Rows are points. The points of each table are mixes of a few directions, plus a little noise. How many directions does each table use, and how many do they share? Where both have some left over, give the other angles between the two spaces (their principal angles), to ten degrees, smallest first.

First (5 x 3):
[[-11  11  -6]
 [-14  14  -8]
 [-20  20 -12]
 [-27  27 -16]
 [ 69 -73  42]]
Second (6 x 3):
[[ 43  30   6]
 [ 12 -14 -24]
 [ 11 -53 -64]
 [-40 -10  15]
 [  7  49  49]
 [-34  -1  20]]
Directions: first 1, second 2, shared 0; angles 70

First (8 x 4):
[[ -5   6 -15   6]
 [  5  -6  17  -7]
 [ 11 -13  34 -15]
 [ -1   1  -1   1]
 [ 35 -43 110 -48]
 [-15  18 -47  20]
 [ -4   6 -15   7]
 [-26  32 -83  36]]
Second (8 x 4):
[[ 44  -9   6 -29]
 [ 25 -40   8  34]
 [ 25   2   3 -28]
 [ 42  23 -50 -36]
 [ -7 -37  34  38]
 [-83  28   6  28]
 [ -9 -10  38  -4]
 [-36  44 -45  -1]]
Directions: first 1, second 3, shared 1

First (9 x 6):
[[ -4  56  -2 -57 -50  10]
 [ 36   0  17  -2  28 -25]
 [ -4  12 -16 -10 -39  37]
 [ 41 -50  36   8  56 -49]
 [ -4 -26  31 -54 -20 -21]
 [-23  34 -40   1 -54  61]
 [-35 -14 -25  40  -2  27]
 [ 27 -25  14  28  48 -30]
 [-35  13 -12  45  33 -12]]
Second (7 x 6):
[[  0 -14  -1 -11   7 -15]
 [ 38 -43   2 -49  -7 -60]
 [-25  27  -1  32   5  39]
 [-36  67  -1  67  -5  86]
 [ 37 -14   4 -26 -20 -29]
 [-39   7  -4  22  25  23]
 [ 27 -31   1 -35  -4 -44]]
Directions: first 4, second 2, shared 0; angles 30, 30

First (9 x 8):
[[-36  32 -47 -42 -76 -73  44 -28]
 [  5  18  33 -25  35  -1 -16 -35]
 [  9  42 -16 -29  33  36  -7 -97]
 [ 19 -19  30  40  -6  27  16  27]
 [  4  -6   7  -8  19   3 -21  20]
 [-40 -26 -34  26  20 -37 -20  -2]
 [ 16 -18   7  36 -21  26  19  34]
 [ -3   8  40  -2  -9 -24  19 -17]
 [ 28 -30 -21   3   5  43 -34  98]]
Second (9 x 8):
[[-28 -18  44  28  -7 -60  17  -4]
 [-12  16 -14  -9  23  -4 -12 -78]
 [  6  18   6 -22   4  10   8  26]
 [  8 -56 -18 106 -52  20  26 -46]
 [  6 -22 -10 -21   1 -11 -39  69]
 [-15  28   9 -22  25 -14   3 -52]
 [ 24 -29 -10  12 -29  22  -6  93]
 [ 20  34   3 -28   1  43  26  33]
 [ -9  31 -11 -46  34  -5 -24 -41]]
Directions: first 5, second 4, shared 3; angles 40

First (10 x 9):
[[ -5 -83 -41  39 -26 -22  -5 -14 -29]
 [  1  13  19 -13  28 -14 -14 -28 -16]
 [-16 -53 -49  47 -42 -13   4  55  10]
 [  2 -11  18  59 -43 -10  -1  15  -2]
 [ 14  44   0 -64  37  25  11 -45  12]
 [-16  -6 -71  67 -39 -45  -1  37  43]
 [ 14  40  14 -73  44  29   8 -45   1]
 [ 20  24  58 -20 -11  48  18 -15  -7]
 [-10  40  55   0  28 -17 -24  28  -8]
 [ -4  -6  -4 -44  24  20   3  11  -4]]
Second (9 x 9):
[[ -37  -57  -44    5   35   31    8    6   13]
 [  16    6  -31   -2  -39    2   17  -12   27]
 [  44   40   28  -16   18   10   17   -6  -54]
 [  10   -3  -56   51  -23  -28    9  -71   26]
 [ -15  -30  -25  -23    7   28   12   27   12]
 [  -2   18   35    1    6   36    9    0    6]
 [  -5   11   40   -5   22   34    5    9   -9]
 [ -27  -45  -20  -11   33   14   -3   23  -10]
 [  16   61   77   -2  -57 -121  -71   24   -9]]
Directions: first 5, second 5, shared 3; angles 50, 80

First (10 x 12):
[[  56   38  -48  -68    1   35  -11   90    8    3   -8  -30]
 [ -76  -35   61   66   35  -28   12 -101  -21    3  -10   15]
 [ -68   -1   45   10   99   13    7  -51  -38   15  -47  -36]
 [   0  -14    5   23  -29  -17    1  -19    8   -6   16   22]
 [   3   13   -7  -21   22   15   -2   18   -6    4  -13  -19]
 [ -10  -16   12   27  -21  -18    3  -28    5   -4   13   20]
 [  47    8  -33  -18  -52    0   -6   44   22   -7   23   14]
 [  22   35  -26  -59   44   39   -6   61   -9    9  -28  -45]
 [  31  -17  -14   26  -84  -29   -1    0   29  -13   43   46]
 [  -4  -10    6   16  -13  -11    1  -15    3   -3    9   13]]
Second (9 x 12):
[[-69  -1  43  11  98  13   6 -53 -38  16 -45 -36]
 [ 37   0 -25  -5 -52  -7  -3  28  21  -8  26  20]
 [-61  -2  39   8  87  14   6 -45 -32  12 -42 -30]
 [-63  -1  39  10  89  12   6 -49 -35  14 -43 -33]
 [ 14  -1  -9  -3 -18  -3  -2  12   6  -3   8   9]
 [ 66   1 -42  -8 -90 -11  -7  48  37 -15  43  33]
 [ 31   1 -23  -6 -43  -6  -4  24  19  -7  22  16]
 [ 52   1 -33  -7 -71  -8  -7  38  27 -11  34  25]
 [ -4   0   3   1   6   0   0  -3   0   1  -3  -3]]
Directions: first 2, second 1, shared 1

First (9 x 14):
[[   5    5    2    8   -1    4   -1   -3    8   -9   -2    4   -9   -7]
 [  28   25    8   44   -8   17   -7  -18   43  -50  -10   21  -44  -35]
 [  16   14    4   25   -4    9   -4  -11   25  -29   -6   12  -25  -20]
 [   1    1    0    2   -1    1    0   -1    2   -3   -1    1   -2   -1]
 [   8    8    2   13   -2    5   -2   -5   13  -15   -3    6  -12  -10]
 [   2    2    1    4   -1    1   -1   -1    4   -4   -1    2   -4   -3]
 [ -66  -60  -17 -106   19  -41   17   43 -104  121   24  -50  105   83]
 [ -15  -13   -4  -24    4  -10    3   10  -23   27    5  -10   24   19]
 [  21   18    5   33   -6   13   -6  -13   33  -37   -8   16  -33  -26]]
Second (9 x 14):
[[ -4  -4  -1  -6   4  -3   3   3  -7   9   1  -3   8   6]
 [ -5  -5  -2  -9   2  -3   2   3  -8  10   2  -5   8   7]
 [ 53  47  13  83 -14  33 -13 -34  82 -95 -18  39 -83 -65]
 [-17 -16  -4 -28   5 -11   4  11 -28  34   6 -13  28  23]
 [  9   8   1  13  -4   4  -3  -4  14 -16  -2   6 -12 -12]
 [-20 -18  -5 -32   6 -14   6  14 -33  37   7 -15  32  25]
 [ 28  24   6  42  -8  16  -7 -17  42 -49 -11  21 -42 -34]
 [  4   5   1   6  -1   3  -3  -4   8  -9  -2   3  -8  -5]
 [-43 -38 -11 -69  12 -27  10  28 -67  79  15 -33  69  53]]
Directions: first 1, second 1, shared 1

First (11 x 18):
[[-11  35  38 -74  41 -22 -45  11 -52  51 -42  29 -55  10  28  46  11 -30]
 [ 56 -24  -9  26   4 -20 -13   6  12 -24  60  13 -29   3  19 -43  19 -13]
 [-48  -9  25 -57 -15  -1 -32 -17 -12 -29  52 -15   8  38  68  -4 -26  24]
 [ 16   1 -42  51 -29   9  58  13  50   9 -35 -27  62   2 -64  14 -26  -4]
 [-21 -36 -12  54 -40 -15  56  57  60  -3  13 -41  31  -6  -2  27 -25  37]
 [ 43  11 -13  28  14  -4  11   6   3  28 -37  12  -7 -12 -44   2  18 -29]
 [ -6  11 -14 -14 -15   7   8 -10  12   0  -8 -16  38  27 -12   7 -28  -8]
 [-33 -27  -5  26 -16  -2  35  45  29 -21  20 -14  -3 -37  16  16 -11  42]
 [-56  22 -14 -63 -16  29  -2 -26  -3 -32   5 -15  49  21  15   9 -53  13]
 [ 21 -18  47  75  13  18 -25 -68 -42  24 -25   6 -17 -11 -36 -51  88   8]
 [ 41  33   0 -53  60   2 -50 -16 -57  -2  -2  65 -77 -35   9 -22  32 -43]]
Second (11 x 18):
[[  54  -16    7   81    7  -26   24   30   17   50  -37    1  -21  -16
   -47    8   47  -16]
 [  15  -11   19   31    0   -7   -6   -9   -3   20   -8   -4   -5    9
    -9   -8   27   -4]
 [ -37   38  -58  -90  -13   20   22   18   23  -40    5   -3   47    7
     8   30  -94   -7]
 [ -77   19  -51  -52  -21   46   43   11   23  -61    2  -11   54  -39
     2   20  -77   37]
 [ -57  -14   61    0  -28   30  -44 -104  -38   -6   13  -38   51   66
    21  -39   19   35]
 [  25  -13   22   22   30  -15  -16   18  -23   10    5   32  -67  -42
    12  -11   50   -2]
 [  19  -47   45   49  -32  -20  -30  -44    7   -1   59  -38   22   74
    31  -47   29   12]
 [  50   -8    0   33   34  -28    4   50   -1   24  -10   35  -71  -47
    -9    6   40  -18]
 [  46  -10   -5   19   -2  -29    1   19   22   13   17   -1   -8   26
     2   -2    4  -22]
 [   2   23  -12  -27   20    3   -1   15  -12   11  -26   23  -18  -23
    -8   20   -5  -16]
 [ -42   33  -23  -64    7   28    5   -3  -12  -16  -21   10   16  -17
    -2   20  -41    1]]
Directions: first 6, second 5, shared 5

First (11 x 20):
[[ 42   6  -5   6 -32  40  31   2  32  -3  27 -13 -38 -11  62  17 -57  -9
   -2 -39]
 [ -2 -12  -7  11   1 -12  -7  -5  -5  10 -17  -4  12  10 -19 -10  23  10
   -2  12]
 [  2 -52  66  -9 -20 -14 -27  43 -14   3 -12   0 -33 -17 -15  14 -48  32
   10  -1]
 [ 13  10 -34  20   0   2  12 -26  11   9  -7  -9  18  12   2 -11  28   2
   -5   3]
 [  0  45 -61  10  17   7  24 -40  12   2   6   2  30  17   6 -13  47 -23
   -7   3]
 [ 20 -29  -1  20 -16  -4  -1   1   3  15 -16 -15   0   7  -4  -7   0  25
   -2   2]
 [ -9 -46  25  10  -2 -33 -29  14 -23  17 -36  -2  13   2 -52 -10  21  37
    5  27]
 [-20  71   3 -52  12  45  30  12  16 -48  75  23 -36 -29  73  32 -61 -70
    1 -44]
 [-29  80  -7 -58  26  41  29   1  14 -49  74  27 -24 -24  57  27 -43 -76
    1 -36]
 [-41 -50  62 -14  13 -50 -53  38 -45   5 -39  12   9  -9 -70  -6  14  35
    9  37]
 [ 24 -26 -48  54  -4 -26  -2 -40   3  41 -54 -28  46  34 -38 -33  75  40
  -10  32]]
Second (11 x 20):
[[ -30  -24   -8   17   25  -51  -33  -11  -32   20  -52    3   52   21
   -79  -28   81   30    1   50]
 [ -28  -23   -8   16   23  -49  -32  -11  -31   19  -50    2   50   21
   -75  -27   78   28    1   48]
 [  -7   -6   -2    4    5  -12   -7   -3   -8    4  -11    1   12    5
   -18   -7   18    7    0   10]
 [   8    6    2   -4   -6   13    8    3    8   -5   13   -1  -13   -6
    20    7  -21   -8    0  -12]
 [ -44  -36  -12   25   36  -76  -50  -18  -48   29  -77    4   78   32
  -117  -43  121   44    1   74]
 [  18   15    5  -10  -15   32   21    7   20  -12   32   -2  -33  -13
    48   18  -51  -18    0  -31]
 [  15   12    4   -8  -12   26   17    5   17  -10   26   -1  -27  -11
    40   15  -41  -15    0  -25]
 [  21   17    6  -12  -18   37   24    8   24  -14   38   -2  -38  -15
    56   21  -58  -21   -1  -36]
 [   4    4    1   -2   -4    8    5    2    5   -3    9    0   -8   -4
    13    5  -13   -4    0   -8]
 [  11    9    3   -6   -9   20   13    5   12   -7   20   -1  -21   -8
    30   11  -32  -12    0  -20]
 [  30   24    8  -17  -25   52   34   12   33  -20   53   -3  -53  -21
    79   29  -82  -31   -1  -51]]
Directions: first 3, second 1, shared 1

First (10 x 32):
[[-15 -27  -7 -51  13   0  -6 -36 -18  16  47  -2 -79 -42 -58 -30 -33  26
  -57 -19  50   1 -47 -26  55  12  -8  25 -72 -32  70 -14]
 [  1  82  15  80   6  -7  -4  -9  27 -36  -2  28  31  27   5 -31  28 -46
  -16 -34 -75  44  49  36 -20 -41  39 -70 102  34   8   2]
 [-14 -11 -18 -13 -27 -24  22 -13  19 -12 -36   1 -13 -27  53  63  15   3
   19  15  10 -49 -18  -9 -10  25 -30  26 -24  14 -45   8]
 [ 27 -43  11 -63   9  36 -21  10 -26  36   7 -36   4   3 -24 -12 -17  30
    8  10  41   6 -11 -14  14   0 -12  45 -62 -37  23 -24]
 [-25   1  -2  24 -23 -61  12  -8  27 -30   6  33  -7  -4  51  20   2 -27
    8 -14 -61  -2  -2  -5  -7   6 -23 -69   2  43 -23  42]
 [ 24  31  12  10  -5  44 -64  -5 -11 -12  19 -23 103  -1  -8 -21  46  18
   56  13 -51  49  33  28 -23 -51   5 -22  -2  24  41 -88]
 [-20 -15   0 -35   6 -28   1 -41   0   0  47  15 -82 -33 -32 -29 -32   2
  -61 -39  11  11 -37 -23  51   6 -14 -19 -56 -12  60  11]
 [ 51   9  27 -25  22  50  29  25   4  41 -73 -36 -12  48   2   7 -11 -18
  -28 -15  54 -13  33  11 -12   1  24  79  44 -57 -40  23]
 [-17  14 -23  53   5  -1  29  24  -2  -9 -21  15   6   9  -2  18   7  -3
   10  31  23 -31   3   7 -21  22  26  16  64   7 -47  19]
 [-10 -43 -15  20  -5  -9   1  51 -20   5   7   4  48  20  12  14  -6  16
   61  54   0 -17  -4  -8 -26  23  -5 -12   3  15 -48  21]]
Second (9 x 32):
[[-32   3 -19  30   1 -30  11  -2 -12 -19  32  19 -12 -10 -17   3   1  13
    3  11   1   2 -10  10  16  14  -4 -34   2  22   6  11]
 [ 38 -18  25 -29  -5  14   4  34  -2  23 -39 -32  43  41  39  25   0   0
   38   7   3   2  29  13 -19  -1 -19  18 -11 -14 -42  17]
 [-40  27 -20  37  10  -9 -15 -34  -1 -26  62  40 -36 -44 -58 -50  -1   0
  -47 -10 -15  14 -30 -13  22 -11  36 -31  19  15  66 -30]
 [-75  14 -56  37 -14 -66  42 -44   1 -41  31  39 -82 -65 -15  40   1  21
  -27   8  40 -45 -50   0  40  45 -18 -14 -15  29   3  17]
 [ 70 -12  42 -65   5  68 -23   7  25  39 -72 -39  20  24  37  -6  -2 -29
  -12 -24  -8  -7  21 -23 -33 -30  15  76   0 -43  -9 -26]
 [-24 -14 -24  27  -7  -2   4  -2  30 -12 -15  48 -33 -34  12  -9 -11 -32
  -26  16 -19 -59 -44 -59 -32  13  43  25  41  11 -17   0]
 [ 29  -4  23  -3  10  23 -25  25  -9  13   4 -16  47  36  -7 -28  -3  -3
   22  -1 -24  36  28  10 -13 -22   8 -19   8  -3   7  -7]
 [-49  25 -27  11  -9 -68  42 -34 -29 -28  40 -10 -45 -26 -19  60  12  52
    7   0  62  10  -4  66  71  39 -69 -34 -62  18   5  30]
 [ 83 -26  61 -44  13  67 -39  53  -3  48 -44 -48  95  78  27 -29  -1 -21
   42  -3 -39  42  59  -1 -49 -45  13  16  14 -31 -21  -9]]
Directions: first 6, second 4, shared 3; angles 70
